Each row of a before or after table is a point. One or more steps were done to the points. Then noise was added and the rows were shuffled. The steps act on columns, c1 being the first. What was done? A step turns or swaps two columns, mirrors them in a line or flattens them onto one, adds a multiple of one to another, or multiplies or shifts one. Angles are multiples of 10 degrees, from the lower column toward the higher: turns from -170 to 170, lines from 10 to 170 but not 90. Use the fewest steps. Two steps may share a column if one is a turn and the other turns, adds or multiplies; they go together, in the order done. Otherwise the lowest column goes first.
In the rows, zero is written as 128.

Before (10 x 2):
[[122 122]
 [130 132]
 [172 159]
 [123 124]
 [141 132]
 [137 126]
 [121 145]
 [140 168]
 [171 145]
 [134 140]]
After (10 x 2):
[[113 150]
 [119 123]
 [116 120]
 [146 126]
 [216 168]
 [133 135]
 [155 134]
 [141 144]
 [151 181]
 [214 151]]
Steps: multiply c1 by 2; multiply c2 by 1.3

Before (10 x 6):
[[147  96 101 132 145 130]
 [136  95 104 189 139 167]
 [120 174 138 179 144 117]
 [108 141 107 139 147 131]
 [112 113 151 177 151 112]
 [171 112 103 168 126 129]
 [123 115  97  86 118 122]
 [118 190 115  80 149 118]
 [110  99 112 175  96 129]
 [110  96 173 170 129 158]]
After (10 x 6):
[[121  89 187  93  88 102]
 [110 180 222  93 105 115]
 [136 175 154  82  88 124]
 [117  79 165 179 134  91]
 [172 121 153  93 109 160]
 [147 145 151 133 110 157]
 [110 159 163  71 132 137]
 [123 136 147 159 158 138]
 [112 138 202  97  83 143]
 [108 130 156 128 106 106]]
Steps: add -0.7 times c1 to c6; turn c2 and c6 by -140 degrees; shift c3 by 50; turn c4 and c5 by -150 degrees

Before (13 x 11):
[[149 150 117 116 123  83 143 114  85 135 142]
 [ 93 110  99 162 125 112 156 152 130 144 124]
 [122 109 141 109  88 130 123 167 120 154 168]
 [142  97 114 160 148 127 145 118 115 165 162]
 [144 143 139 130 145  87 109 155 114 127 136]
 [127 105 130 152 112 125 143 162  99 122 119]
 [129 137 160 125 121 140 141 124 106 128 128]
 [151 143 107 163  88 124 100 149 137 102 115]
 [159 125  99 132 147  96 122 156 145 104 119]
 [104  89 152 126 113 110 134 109 122 161 110]
 [115 148 131 109 116 110 135 117  87 147 155]
 [135 155 130 170 139  82 170 101 140 151 133]
 [139  89 106 163 125 112 128 117 106  92 150]]
After (13 x 11):
[[153 141 140 130 178 142 122 155 145 124 167]
 [124 108 122 110   8 169 130 166 139 154 119]
 [106  88 129 128  82 113 129 110 141 160 150]
 [119 106 136 153  78 120 102 162 143 124 135]
 [164 143 125 163   9 115 140 148 125 103 133]
 [137  89 132 162 119 154 110 118 142  92 142]
 [135 151 114 115 112 150  79 114 147 133 169]
 [157 127 114 130 187 123 128 156 105 106 160]
 [122 137 161 125 109 126 105 123 139 129 117]
 [115 147 118 110  91 157 105 118 159 146 142]
 [125  96  92 163 189 160 104 118 126 166 122]
 [ 83 110  88 160 122 126 131 153 128 143 144]
 [107 154 112 170 162 141 107 102  95 152 173]]
Steps: turn c1 and c7 by 40 degrees; turn c7 and c9 by -140 degrees; add -0.7 times c10 to c3; multiply c5 by 3; turn c6 and c11 by -100 degrees

Before (11 x 14):
[[105 159 121 107 188 112 128 113 163 122  97 152  96 134]
 [111 158  88  91 159 120  71 102 136 128  83 127  89 133]
 [107 192 162 157 128 136 100  74  84  99 132 128 120  75]
 [112 174 163 156  81 141 160 108 147 127 122  83 155 131]
 [127 106 135 134 158 160 114  73  95 123  68  97 158  84]
 [134 145 118 139 113 147 146 161 134 133 111 157 128 165]
 [131 122 109 125 125 106 122 120 138 140 182 164  67 127]
 [114  81 188 151 100 123  68 116 155 138 117 113 138 116]
 [155 170 113 159 138 112 107 138 137 136 176 125 120 131]
 [135 162 135 132 102 134 129  85 117 164 120 182 118 157]
 [119 127 122 109 125 141  92 106 102 130 108 143 184 118]]
After (11 x 14):
[[103 175 162 157 178 144 161  98 141 125 112 170 155 132]
 [ 91 159 122 106 104 111 129  98  63 124 168 120  97 134]
 [177 168 112 161 125 113 109 160 116 135  85 105 120 129]
 [106  79 188 153 168 120  66 106 124 137 132 147 137 116]
 [118 127 122 110 113 140  94 101 150 132 151 127 184 118]
 [156 161 137 133 140 135 129  92 155 165 162  84 118 156]
 [107 193 159 159 101 135  97  63 162  98 124 123 119  74]
 [145 107 132 133  87 161 114  76 135 121 163 183 160  84]
 [107 158  88  92 109 119  72  89 105 128 166 152  90 133]
 [137 121 109 125 138 105 122 120 122 140  97  70  68 129]
 [128 144 117 141 142 145 144 162 135 131 157 111 129 165]]
Steps: multiply c1 by 2; turn c1 and c8 by 20 degrees; turn c5 and c9 by -140 degrees; turn c11 and c12 by -150 degrees

Before (14 x 24):
[[120 111 133 118 111  97 152  96 141 157 151  92  81 136 124 140 142 173
  110 138  98 162 115  82]
 [ 90 122 130 113  86 113 161  92 149 137  75 100  83 108 101 144 129 159
   93  99  99 117 115 122]
 [139 120 137 157  97 113 165  85 130 163 114 119 111 101 129 137 137 159
   95 140 108 148 141 139]
 [143 160 178  98 178 150 131  80 184 117  41 147 160 174 156 113 106 130
  137 149 105 120 102  88]
 [137 110 149 130 125 112 147 105 120 109 110  97  92 118 107 172 134 166
  128 142 132 115 116 126]
 [ 93 133 130 115 120 119 173 119 127 152 114 127 121 125  98 191 129 157
   95 120  83 154 110 156]
 [119 128 149 128  94 115 140  94 158 152 130  93  98  94  62 154 126 145
  123 148  81 119 141 110]
 [ 85 129 179 187 158 147  99 104 130 176 111 122 155 189 157 117 125 118
  138 128 168 165 127  94]
 [124 188 163 105 202 150 140 100 165 143  45 163  98 165 152 101 133  73
  129 150 112 108  98 108]
 [ 93  81 176 135 151 152 169 130 149 145  97 140 133 192 147 110 110  84
  115 149 137 160 107 147]
 [102  85 136 182 152 148 128 126 159 150  94 140 117 177 160 156 128 112
  131 112 106 177 147 124]
 [114 134 108  95 113 101 160 103 141 165  98 113  92 111 101 158 100 150
  115 138 125 139 168 111]
 [ 91 135 184 126 155 137 120  88 140 147 109 154 116 167 149 104 137 128
  154 112 121 156 171 130]
 [109 129 158 119 105  81 130 125 143 146 115 148  93  87 117 147  98 152
  105 129 100 116 126 112]]
After (14 x 24):
[[ 92  75 182 141 147 153 164 128  93 148 124 141 133 193 148 111 114  86
  111 149 136  84 104 148]
 [113 117 151 110 111  85 131 151 135 147 146 144 117  91 118 149 101 150
  107 130  98 126 127 112]
 [136 116 173  70 175 150 133  71 198 122 192 149 125 173 156 119 107 127
  135 151 104  67 101  87]
 [122 153 167  82 203 152 143 123 214 143 198 161 116 169 151  97 131  70
  125 156 110  75  97 111]
 [112 121 107  59 109 103 161 131 136 164 142 112 107 111 101 156  98 151
  116 136 125  94 174 105]
 [136 124 149 135 122 114 149 134 106 110 153  98 113 124 106 174 139 161
  131 139 128 124 116 119]
 [ 86 106 129  96  85 113 159 126 134 136 176  99 103 109 100 143 127 157
   97 101 104  93 116 123]
 [105  65 137 236 149 152 132 138 109 150 112 144 126 174 159 154 130 111
  132 110 106  68 151 125]
 [118 103 149 130  98 115 136 118 141 152 131  94 107  93  61 155 124 149
  120 152  86 136 143 109]
 [137 117 135 188 100 111 166 105 126 163 119 120 114 102 132 137 138 162
  100 139 109 110 142 138]
 [ 84 121 179 242 156 145  97  94 132 178 110 123 129 192 160 117 128 119
  142 126 166  91 122  91]
 [ 94 128 184 126 150 137 120 110 146 145 120 156 112 171 147 102 136 132
  158 114 124  93 175 130]
 [111 105 137 109 112  98 153 131 121 159  87  88 103 138 127 141 141 173
  109 138 103 121 114  82]
 [ 94 133 130 100 120 117 178 124 132 154 113 121 129 127  94 193 131 159
   96 115  82 100 109 161]]
Steps: multiply c2 by 1.3; turn c2 and c9 by 50 degrees; multiply c4 by 2; turn c8 and c13 by 40 degrees; multiply c13 by 0.4; turn c11 and c22 by 130 degrees

Before (11 x 64):
[[111 140 172 131  91 112 145 132 119 124 118 147 168 118 161 137 107 132
  131 141 151 150 121 148 131 141 143 109 140 137 117  88 144 124 203  83
  118 133 124 130 140  92 146 128 117 134 111 130  97 138 114 140 122  94
   99 155 179 139 115 141 143 147 117 114]
 [103 146 167  97 150 125 115 139 126 121 153 139 109 118 151 117 134 116
  172 128 106 124 114 155 127 140  52 149 108 142 115  99 135 102  98 130
   82 121 110 122 177 147  69 127 108 129 113 129  98 147 131 120 126 198
  115 132 147 126 118 121 105 117 193 116]
 [112 153 158 161  93 143 155 113 125 146 121 162 133 180 165 107 162 119
  139 125 232 123 128 137 119 107 156 142 132 134 125 147 138 150  95 143
  131 100 113 149 157 123 131 132 104 123 118 131 158 115 112 103 139  89
  103 152 140 114 141 131  94  96 139 141]
 [150 108  58 116  89 109 153 133 136 143 122 139 101 123 163 127 121 110
  124 146 113 107 249 127 122 139 106 138 130 146 109 101  72 157 116 152
  124 138 116 147 158  82  93 156 120 117 109 127 166 147 126 140 127 123
  107 162 139 140 128 117 102 124 129 122]
 [126 103 170 103  89 105 133 108 134 121 125 157  97 118 148  98 137 200
  147 112 106 114 113 123 131 135 145 145 137 121 147  95 144 116 100 153
  124 124 112 143 142 125 127 125 134 176 120 136 103 146 141  97 143 104
  116 158 134 134 116 119 138 153 118 138]
 [142 114 175 112  88 158 130 111 137 126 118 132  94 144 158 141  97 139
  156  97 114 163 110 124 128 135 155 148 137 128  95  94 141 146 102 138
  122 102 105 150 116 145 141 111 107 129 101 126 132 143 143 104 111 101
  104 154 139 126 119 121  96 155 131 127]
 [142 166 158 104 132 123 138 131 104 123 113 150 114 127 140 141  97 131
  125 111 121 126 121 125 132 139 155 107  93 141 126 118 142 155  95 144
  122 135 127 150 118 131 118 149 132 132 104 131 100 131 118 136 115 114
  159  93 142 138 121 117  97 151 176 109]
 [113 127 175 102 162 163 149 132 119 124 142 144 137 155  52 128 129 112
  131 127 127 113 108 136 123 136  99 142 140 141 129 141 142 156  93 141
  119 121 112 147 118 137 146 115 107 131 125 137  99  87 112 100 112 129
  127 158 156 133 151 185 133  87 152 108]
 [138 139 101 104  88 150 159 142 131 146 120 122 118 163 131 143 111 117
  124 149 108 162 147 131 122  82 141 118 106 143 120 118 139 133 155 127
  135 127 103 149 118 146 136 107 145 123 172 132 108 138 114  96 135 109
   97 162 166 109 122 159 112 148 117 127]
 [131 159 110  98 135 167 143 127 123 147 197 137 152 116 149 145 182 122
  132 131 122 113 130 143 132 121 111 122 112  94 147 208 133 142 112 110
  132 136 112  87 132 152 123 113 114 133 100 130 104 144 122 211 139  99
  141 160 133 128 114 119 152 106 143 135]
 [136 168 142 119 106 114 124 134 118 134 129  91 104 120 141 129  98 143
  171 109 118 124 123 153 127 139 155 144 135 135 122 100 149 156  99 149
  135 115 117 143 130 126 131 108 119 114 148  99 147 145 157 127 145 133
  127 118 158 121 156 141  99  72 126 114]]
After (11 x 64):
[[142 114 174 112  88 158 131 106 137 125 118 133  95 144 159 142  98 139
  156  97 112 163 110 125 128 135 156 149 137 123 160  93 141 146 102 134
  121  63 104 149 116 144  91 111 107 128 100 127 133 144 144 104 111 101
  104 154 138 126 118 119 115 155 131 127]
 [142 166 158 103 132 124 139 132 104 123 113 150 114 127 140 141  98 131
  126 111 131 126 121 126 132 139 155 107  94 133 135 117 143 156  95 143
  123 145 128 150 117 131  67 149 133 131 104 131 100 131 118 137 116 113
  159  93 142 139 122 117 115 150 175 109]
 [151 109  58 115  89 109 153 134 136 143 122 140 102 124 163 127 120 110
  124 145 123 107 248 127 122 139 106 139 130 131 152 102  73 157 116 149
  124 154 116 147 158  82  43 156 119 118 109 126 165 147 127 139 127 123
  108 162 141 140 128 116 117 124 130 122]
 [113 152 158 161  93 143 155 109 124 146 121 163 133 180 167 106 162 119
  140 125  58 123 127 137 118 108 157 143 132 126  50 148 139 151  95 140
  131  58 113 149 158 123  81 132 103 122 119 131 158 114 113 104 139  89
  103 153 140 114 141 131 114  96 139 142]
 [136 168 142 119 105 115 123 135 118 134 129  90 104 121 141 128  98 143
  171 110 130 123 124 153 126 139 155 144 134 124 140 100 149 157 100 142
  134  97 118 142 129 125  80 109 118 114 148  99 148 145 156 128 144 133
  128 118 158 121 157 142 117  72 126 114]
 [111 141 172 131  92 112 144 134 118 124 118 147 168 118 161 137 107 132
  131 141 104 149 121 148 130 141 144 109 140 158 117  87 145 123 203 103
  119 140 124 131 139  92  95 129 117 135 111 130  98 138 114 140 123  94
   99 156 178 139 115 141 135 147 118 114]
 [138 138 101 105  88 150 159 147 131 146 120 123 119 164 132 143 112 117
  123 149 134 162 147 131 122  82 141 118 106 141 148 118 138 133 155 132
  135 127 103 148 118 146  85 108 145 123 171 131 108 138 113  96 135 110
   96 163 167 110 122 159 121 147 117 127]
 [131 160 111  99 135 166 143 126 124 146 198 137 152 115 149 145 182 123
  132 130 147 113 130 143 133 120 110 123 112 107 119 207 134 143 110 105
  133 148 112  87 132 153  73 114 115 133 100 130 104 143 122 210 139  99
  141 159 133 129 114 119 138 106 143 135]
 [103 146 167  97 151 125 114 142 126 120 154 139 109 118 151 117 134 115
  171 128 133 123 113 155 128 139  53 150 108 139 153  99 135 102  99 134
   81 110 110 122 177 148  18 127 108 129 113 129  98 146 131 120 126 197
  115 132 147 126 118 122 119 117 193 117]
 [125 103 169 103  90 105 134 102 134 121 125 157  98 118 147  97 137 200
  148 111 157 113 112 123 132 135 145 145 136 110 133  96 144 115 100 140
  124 118 112 143 141 125  77 124 133 176 120 136 103 147 141  97 143 103
  116 158 134 134 116 119 132 153 118 138]
 [114 128 176 102 162 162 148 133 118 124 142 145 137 155  52 127 129 112
  131 128 129 112 108 136 123 137  98 142 140 133 129 141 141 157  92 140
  119 111 111 146 118 137  96 116 107 132 124 136  99  87 112 100 112 129
  127 158 157 133 151 186 129  87 151 107]]
Steps: multiply c8 by 1.3; turn c21 and c31 by -130 degrees; turn c30 and c36 by 30 degrees; multiply c36 by 0.7; multiply c38 by 2.5; shift c43 by -50; multiply c61 by 0.4
